Rows are points. The points of each table are mixes of a few directions, plus a little noise. How many directions does each table use, and how many do they share? Where both have some left over, give the other angles between the two spaces (their principal angles), to ten degrees, smallest first.

First:
3.9,5.7,-5.5
1.9,0.3,-6.3
-2.2,-1.2,5.9
-2.6,-1.2,7.2
-1.1,-1.9,1.1
2.4,3.4,-3.6
-2.4,-5.1,1.1
Second:
-0.9,1.7,5.5
0.1,-0.2,-0.5
1.7,-3.3,-10.3
0.3,-0.6,-1.9
-1.4,2.8,8.8
0.3,-0.5,-1.5
Directions: first 2, second 1, shared 1

First:
6.3,-2.1,0.2,1.1
-4.4,0.6,0.1,0.5
6.3,2.8,-1.0,-7.3
-7.5,-2.8,1.0,7.6
-3.1,-0.6,0.3,2.1
2.3,1.9,-0.6,-4.2
Second (6 x 4):
-1.7,7.8,1.4,-3.5
4.5,-8.1,-1.7,2.0
-4.9,-0.4,-2.0,-4.5
2.9,-4.5,0.8,6.4
2.0,5.3,1.9,-0.2
-2.8,-0.2,-0.4,-0.3
Directions: first 2, second 3, shared 2

First, 8 rows:
-1.7,4.4,1.1,0.4,0.2,-3.0
3.4,-11.7,-3.6,-1.8,1.9,8.1
-4.8,5.7,-0.1,-1.2,6.8,-3.0
-0.2,4.1,1.9,1.3,-3.3,-3.2
0.0,1.9,0.9,0.7,-1.6,-1.4
-2.8,3.9,0.3,-0.5,3.4,-2.3
1.0,1.3,1.3,1.1,-3.7,-1.3
5.0,-9.7,-1.8,-0.1,-3.6,6.1
Second (6 x 6):
1.6,-5.4,-1.7,-0.8,1.0,3.7
1.8,4.1,-1.2,0.0,3.9,-10.5
0.4,-5.0,-0.7,-0.5,-0.7,6.2
-4.0,2.7,3.5,1.1,-5.5,6.4
-1.7,0.8,1.5,0.5,-2.4,3.2
1.9,2.9,-1.3,-0.2,3.7,-9.0
Directions: first 2, second 2, shared 1; angles 70

First:
-1.0,-1.4,2.4,-0.5,-0.2,-0.6,-1.6,2.0
3.6,1.0,1.3,6.8,-0.1,-0.4,-3.6,1.2
-1.0,-1.2,3.6,0.0,-4.3,-0.9,2.0,1.4
-6.1,-1.0,-1.3,0.2,-0.2,1.9,0.4,-0.9
-1.2,-1.0,-1.7,7.5,5.3,-2.1,-8.1,-5.0
9.3,0.6,4.6,2.9,-5.1,-6.1,2.2,-2.5
-1.5,2.5,-7.8,-8.7,3.2,3.8,6.0,-2.5
-4.0,1.8,-2.1,-5.2,-0.5,7.8,3.6,8.5
1.8,-1.4,0.9,-3.2,1.9,-3.4,-1.0,-2.1
Second:
3.4,3.3,-4.0,1.1,-6.2,4.2,2.6,-2.0
3.6,3.3,-4.2,0.9,-6.8,4.5,2.1,-2.2
-3.3,-2.5,3.9,0.0,7.0,-4.5,-0.3,2.4
-1.0,1.4,1.2,3.2,4.8,-2.6,6.2,1.9
0.9,-0.9,-1.0,-2.2,-3.7,2.0,-4.4,-1.4
2.2,3.0,-2.6,2.1,-3.0,2.3,4.3,-0.8
-0.4,-0.1,0.4,0.3,0.9,-0.5,0.5,0.3
-5.4,-7.7,6.4,-5.4,6.9,-5.3,-11.2,2.0
Directions: first 5, second 2, shared 1; angles 90

First:
2.1,3.5,-4.5,-2.1,3.4,-1.8,4.7,7.4,6.6
5.3,0.5,0.8,2.1,1.8,-0.5,3.0,6.9,4.5
-2.5,-3.6,2.7,5.1,-3.8,2.9,-4.3,-6.2,-3.6
-2.1,-3.1,1.0,3.9,-1.0,2.1,-1.5,-1.5,-0.1
-0.1,1.4,0.7,1.4,-5.1,0.5,-3.6,-7.6,-4.4
-0.9,-0.9,1.0,1.4,-1.6,0.8,-1.8,-2.8,-1.8
1.2,1.2,2.3,-11.9,6.1,-4.2,3.0,4.1,-3.4
-6.6,-3.0,-1.0,3.2,-2.3,2.9,-3.5,-6.2,-2.0
3.6,4.1,-2.9,-3.1,2.6,-2.4,4.1,6.0,4.5
Second, 8 rows:
-2.4,-6.6,2.9,3.8,-3.4,5.3,-2.8,-4.8,-3.3
-4.6,4.5,-5.3,2.1,0.3,-2.3,-0.8,-1.4,3.0
-1.7,1.7,-4.6,2.8,3.1,-0.9,2.6,5.8,7.2
-0.3,4.0,-3.5,0.2,1.1,-2.3,1.2,1.9,3.4
6.1,-2.3,4.4,-4.0,2.6,0.0,3.0,5.9,-0.6
7.1,-0.5,4.6,-2.6,-6.9,2.4,-1.4,-6.1,-6.9
-4.5,-5.6,0.6,4.4,0.4,3.6,-1.2,-0.5,0.8
0.2,5.0,0.9,-6.6,2.7,-5.8,-0.5,-0.7,-3.7
Directions: first 4, second 4, shared 3; angles 40

First, 10 rows:
-1.0,-1.3,-1.1,0.0,1.5,-0.5,-0.1,1.6,-2.7,1.8,1.5
-0.6,-2.3,-0.6,-0.1,4.8,-2.3,-0.7,0.2,-1.2,3.9,0.6
-1.6,-3.3,-1.7,0.0,5.6,-2.4,-0.6,1.8,-3.8,5.3,2.1
0.1,5.2,-0.7,0.4,-14.1,7.0,2.5,2.9,-2.0,-10.2,1.0
3.8,3.6,4.5,-0.2,-1.8,0.1,-0.4,-6.8,10.8,-4.2,-5.8
-0.4,-3.4,0.0,-0.2,8.4,-4.1,-1.5,-1.1,0.2,6.3,0.0
1.8,5.1,1.6,0.1,-10.3,4.8,1.5,-1.1,3.5,-8.7,-1.9
-2.0,-0.1,-2.6,0.2,-3.8,2.3,1.1,4.5,-6.3,-1.3,3.4
-1.0,-1.3,-1.1,0.0,1.6,-0.6,-0.1,1.5,-2.5,1.9,1.4
0.9,-2.2,1.6,-0.3,8.2,-4.3,-1.6,-3.6,4.1,5.2,-2.1
Second (11 x 11):
2.0,-2.6,3.0,-0.4,11.4,-6.2,-2.4,-6.1,7.5,6.7,-3.9
-2.9,-2.3,-3.5,0.2,0.5,0.4,0.5,5.4,-8.4,2.5,4.5
1.3,0.7,1.5,-0.1,1.1,-0.8,-0.4,-2.7,4.0,-0.2,-2.1
-0.5,-1.5,-0.5,0.0,3.1,-1.5,-0.5,0.2,-1.0,2.7,0.5
2.4,2.5,2.9,-0.2,-1.5,0.2,-0.3,-4.2,6.7,-2.9,-3.7
-2.2,-0.9,-2.9,0.3,-2.4,1.6,0.8,4.9,-7.0,0.0,3.7
0.1,4.7,-0.5,0.3,-12.9,6.4,2.3,2.4,-1.6,-9.4,0.8
1.7,2.5,1.8,0.0,-3.7,1.5,0.4,-2.3,4.1,-3.9,-2.3
1.6,-1.3,2.3,-0.3,6.9,-3.8,-1.6,-4.4,5.7,3.8,-3.1
-3.6,-4.3,-4.2,0.3,4.2,-1.2,0.0,5.8,-9.9,5.7,5.3
0.3,2.6,-0.1,0.2,-6.7,3.2,1.2,0.9,-0.3,-4.9,0.1
Directions: first 2, second 2, shared 2

First, 8 rows:
-1.8,1.8,-2.0,-3.2,1.4,2.8,-0.3,-1.0,-1.7,-4.6,-5.8,-3.5
8.4,-3.3,-3.5,3.6,0.1,0.3,-2.1,0.8,6.2,-5.0,8.4,10.6
-7.0,3.6,-0.7,-3.6,-0.8,-9.5,3.2,-7.1,0.0,16.4,1.1,6.7
-0.1,-2.2,2.0,-1.8,-1.2,-0.3,-1.4,1.7,1.5,-5.2,-1.9,-2.4
-1.7,2.2,-0.1,2.7,0.2,0.7,4.1,-1.5,-4.2,3.3,-0.8,-4.5
0.6,0.6,2.0,0.8,1.0,0.9,1.7,6.0,-1.1,-4.4,-1.7,-2.6
0.6,-2.4,1.5,1.9,-2.0,1.8,0.0,-1.5,-1.1,-2.5,0.0,-5.7
1.0,-0.2,0.6,-0.6,0.9,3.3,-5.1,2.8,0.6,1.5,0.6,1.3
Second, 11 rows:
-3.8,0.5,-0.5,-2.6,-1.7,-6.6,0.9,-6.5,1.5,9.6,1.7,4.6
-1.7,0.2,-0.2,-1.1,-0.7,-2.9,0.4,-2.9,0.7,4.3,0.7,2.1
-1.7,0.2,-0.2,-1.2,-0.8,-2.9,0.5,-2.9,0.7,4.3,0.7,2.1
5.7,-0.7,0.8,3.8,2.5,9.7,-1.4,9.6,-2.2,-14.3,-2.5,-6.8
0.5,-0.1,0.0,0.3,0.2,0.8,-0.1,0.8,-0.2,-1.3,-0.2,-0.6
-1.7,0.2,-0.2,-1.1,-0.8,-2.8,0.4,-2.9,0.6,4.3,0.8,2.0
-6.0,0.8,-0.8,-3.9,-2.6,-10.0,1.5,-10.0,2.3,14.7,2.6,7.0
2.6,-0.4,0.4,1.7,1.1,4.3,-0.7,4.3,-1.1,-6.2,-1.1,-3.0
2.8,-0.2,0.4,1.9,1.2,4.7,-0.7,4.8,-1.1,-6.9,-1.2,-3.3
3.6,-0.5,0.4,2.4,1.5,6.1,-0.9,6.0,-1.4,-8.9,-1.6,-4.2
-0.3,0.0,0.0,-0.2,-0.1,-0.4,0.0,-0.3,0.1,0.6,0.1,0.3
Directions: first 6, second 1, shared 1

First, 11 rows:
0.9,-2.8,1.6,-1.1,-2.2,-1.0,-3.4,-0.5,0.4,-0.3,0.6,0.6,-0.6,-3.1
-2.0,-5.0,0.2,-1.6,3.1,2.0,-11.8,4.1,1.7,1.7,0.0,5.6,-1.4,-10.5
2.6,-1.9,3.6,-2.7,-4.9,-1.9,-0.4,-3.7,-0.7,-1.1,2.9,-1.4,-1.6,-0.1
0.8,1.6,-2.2,4.3,-2.3,-2.5,6.8,-0.7,-0.3,-1.6,-4.0,-3.1,3.1,5.7
-0.5,8.5,1.5,-5.2,4.8,4.3,7.2,-2.8,-2.2,2.2,7.5,-1.9,-3.4,7.3
2.8,-2.7,3.0,-1.2,-6.3,-3.0,-0.3,-3.2,-0.3,-1.7,0.9,-1.9,-0.5,-0.2
0.2,2.5,-2.2,3.5,-0.7,-1.4,6.2,-0.4,-0.3,-0.9,-2.9,-2.7,2.4,5.5
-1.8,-0.1,-3.4,3.7,2.7,0.4,-0.4,3.4,1.0,0.3,-4.3,1.3,2.2,-0.7
0.6,4.8,0.3,-1.2,0.7,1.1,6.9,-2.3,-1.5,0.2,2.7,-2.5,-0.7,6.4
0.2,0.1,-2.5,4.7,-1.7,-2.4,4.1,0.4,0.3,-1.4,-5.0,-2.2,3.2,3.2
-3.5,-4.8,0.3,-3.3,6.7,4.4,-15.0,5.8,2.0,3.1,1.9,7.9,-2.9,-13.4
Second:
0.9,-4.0,-1.4,4.4,-3.8,-3.5,-1.2,0.8,1.1,-1.9,-5.3,-0.4,2.9,-1.5
-3.4,8.5,-3.5,0.1,8.8,5.1,6.6,2.0,-0.9,2.7,1.6,0.0,-0.3,5.9
0.7,-3.6,-1.1,3.6,-3.4,-3.0,-1.2,0.6,0.9,-1.8,-4.5,-0.3,2.5,-1.5
1.6,-4.6,0.4,2.1,-4.7,-3.4,-2.7,-0.3,0.8,-1.9,-3.1,-0.3,1.5,-2.7
-2.2,6.5,-0.9,-2.7,6.7,4.6,4.0,0.6,-1.1,2.6,4.1,0.3,-1.9,4.0
0.2,-1.8,-1.2,2.7,-1.6,-1.7,-0.1,0.8,0.5,-0.9,-3.3,-0.2,1.8,-0.5
3.3,-8.2,3.4,0.0,-8.5,-4.9,-6.4,-2.0,0.9,-2.7,-1.4,0.0,0.2,-5.9
-0.9,6.9,4.1,-10.2,6.5,6.8,0.9,-2.6,-2.4,3.9,12.2,1.0,-6.8,2.0
Directions: first 3, second 2, shared 2
